Rows are points. Before rounding, the points of a table are all equally far from one centre. They may lie mostly on one side of it. Write the centre, to within rounding.

Points (8 x 2):
[[.31,.30],
[.29,.34],
[.13,.48],
[.32,.28],
[.28,.36],
[.32,.26],
[.28,.35],
[.16,.47]]
Centre: [.01,.18]

Points:
[[-.54,-.24,-.26],
[-.55,-.01,.01],
[-.53,-.21,-.11],
[-.54,-.19,-.10],
[-.51,-.13,.00],
[-.35,-.26,.05],
[-.40,-.19,.07],
[-.57,-.18,-.37],
[-.42,-.18,.07],
[-.39,.15,.16]]
Centre: [-.12,.07,-.28]

Points (11 x 6):
[[.11,.49,-.14,-.20,.30,-.24],
[.24,.28,.10,-.23,.59,.08],
[-.15,.59,.11,-.32,.42,.10],
[-.07,.44,-.14,-.39,.51,.20],
[-.22,.20,-.08,-.65,.31,.12],
[.13,-.01,-.13,-.50,.48,.12],
[-.04,.24,.11,-.43,.28,.37],
[.19,.34,-.01,-.38,.38,-.22],
[.03,.24,-.13,-.38,.75,-.10],
[.03,.47,.00,-.42,.36,-.23],
[-.09,.14,.05,-.65,.42,.09]]
Centre: [-.22,.07,.02,-.09,.34,-.05]

Points:
[[.14,.28,.17,-.29,-.59,.50,.05,.48,.21],
[-.17,.20,.12,-.23,-.38,.67,.31,.16,-.09],
[-.08,-.08,-.03,-.26,-.39,.24,.19,.60,-.08],
[-.11,-.04,.22,-.41,-.47,.46,.22,.06,.08],
[.28,.10,-.37,-.30,-.20,.31,-.02,.41,-.13],
[.02,.13,-.05,-.23,-.23,.42,.19,.27,.31],
[.02,.29,.12,.17,-.48,.33,-.22,.16,.14],
[-.10,-.05,.01,-.60,-.38,.38,.07,.38,-.26],
[-.31,.33,-.01,-.27,-.55,.42,.22,.25,-.20],
[-.09,.06,.09,-.62,-.59,.45,.04,.20,-.25],
[.21,.15,-.01,-.46,-.22,.31,.35,.53,-.45],
[.08,-.10,.24,-.15,-.45,.56,.04,.51,.04],
[-.14,.19,.10,-.39,-.38,.42,-.05,.64,-.03],
[.09,.25,.09,-.42,-.40,.55,.26,.36,.21],
[.20,.03,-.03,-.31,-.61,.40,.38,.36,.05],
[.09,.20,-.14,-.46,-.47,.59,.24,.41,-.19]]
Centre: [.16,.23,.16,-.21,-.33,.24,.04,.21,-.19]

Points (19 x 12):
[[-.26,.12,.17,.21,-.21,.31,.40,.24,.68,.21,.23,-.09],
[-.20,-.47,.17,.06,-.09,.06,.53,-.15,.56,.21,.57,-.11],
[-.65,-.06,.22,.12,-.16,.17,-.01,.17,.31,.22,.66,-.38],
[-.37,-.17,-.18,-.21,-.11,.15,.20,.23,.44,-.15,.49,.31],
[-.43,-.05,.09,.27,-.31,.09,.32,.30,.57,-.08,.61,.00],
[-.77,-.11,.22,.23,-.13,.00,.45,.11,.65,.25,.30,-.14],
[-.49,-.18,.19,.00,-.22,.06,.40,.22,.37,.08,.64,.10],
[-.40,-.03,.05,.23,-.24,.20,.37,.36,.57,.08,.29,.18],
[-.41,-.16,.23,.31,-.06,.10,.37,.15,.44,.00,.32,.29],
[-.23,-.11,.33,.50,-.39,.17,.20,.07,.40,.26,.22,.12],
[-.24,.22,.15,.32,.13,.17,.29,.16,.47,.16,.49,-.06],
[-.28,-.39,.27,.15,-.49,.19,.38,.07,.78,.11,.19,-.29],
[-.59,-.25,.25,.24,-.15,-.03,.10,.29,.56,.04,.54,.20],
[-.35,-.02,.62,.01,-.21,.08,.22,.09,.31,.31,.26,.02],
[-.28,.07,.17,.21,-.06,.11,.48,.09,.55,.28,.36,.26],
[-.57,-.12,.30,.17,-.11,.05,.18,.33,.55,.35,.47,.08],
[-.58,-.01,.13,.11,-.51,.08,.33,.15,.46,.23,.54,.15],
[-.18,.10,.10,-.16,-.09,.15,.29,.43,.42,-.04,.49,-.11],
[-.33,-.51,.30,.09,-.23,.07,-.03,.30,.69,.16,.43,-.42]]
Centre: [-.28,-.10,-.05,.01,-.19,-.16,-.02,-.13,.47,.11,.19,-.15]

Points, 18 rows:
[[.04,-.29,-.42,.00,-.62,-.43,.32,.08,-.48,.02,-.12,-.41,.17,-.34],
[-.11,-.37,-.45,.25,-.16,-.45,.30,.23,-.71,-.49,.34,-.18,-.19,.21],
[.48,-.23,-.29,.18,.04,-.20,.08,.28,-.60,-.07,.38,-.43,-.15,.05],
[.25,.03,-.61,.21,-.19,-.43,.04,-.08,-.74,-.43,.13,-.23,.06,-.39],
[.23,-.16,-.15,-.01,-.23,-.62,-.11,.11,-.51,.03,.36,-.05,.26,.00],
[.05,.29,-.58,.24,-.47,-.52,-.20,.31,-.43,-.44,-.04,-.22,-.24,-.39],
[.60,-.04,-.31,.36,-.29,-.42,.20,.58,-.42,-.38,.07,-.17,-.31,-.22],
[.10,.18,-.08,-.10,-.25,-.68,-.08,.23,-.62,-.39,.29,-.06,-.02,-.06],
[.19,.26,-.20,-.05,-.45,-.61,.01,-.07,-.60,-.33,.21,-.12,-.26,-.17],
[.08,.17,-.43,-.02,-.05,-.70,.21,.35,-.48,.07,-.15,-.16,.12,.07],
[.51,-.31,-.41,.13,-.21,-.45,.21,.15,-.41,-.24,.24,-.20,.26,-.29],
[.22,-.11,-.39,-.22,-.25,-.36,.03,.76,-.44,-.20,.29,.01,-.07,-.16],
[.13,.01,-.16,-.03,-.33,-.45,.01,-.01,-.48,-.15,.38,-.26,-.05,.28],
[.30,.04,-.15,.19,-.22,-.62,.17,.29,-.38,-.14,.13,-.40,.22,.00],
[.31,-.02,-.46,.07,-.08,-.35,.00,.37,-.72,-.33,.28,-.42,-.01,-.33],
[.12,-.13,-.01,-.03,-.36,-.55,-.01,.24,-.59,-.29,.08,-.35,.36,-.25],
[.34,-.21,-.06,-.05,.28,-.26,-.24,.20,-.64,-.28,.39,-.15,-.09,.04],
[.21,-.22,-.02,.27,-.29,-.39,.11,.28,-.57,-.15,.27,-.02,.46,.06]]
Centre: [-.09,-.22,-.15,.23,-.08,-.18,.04,.15,-.33,-.12,-.10,.06,-.25,-.27]
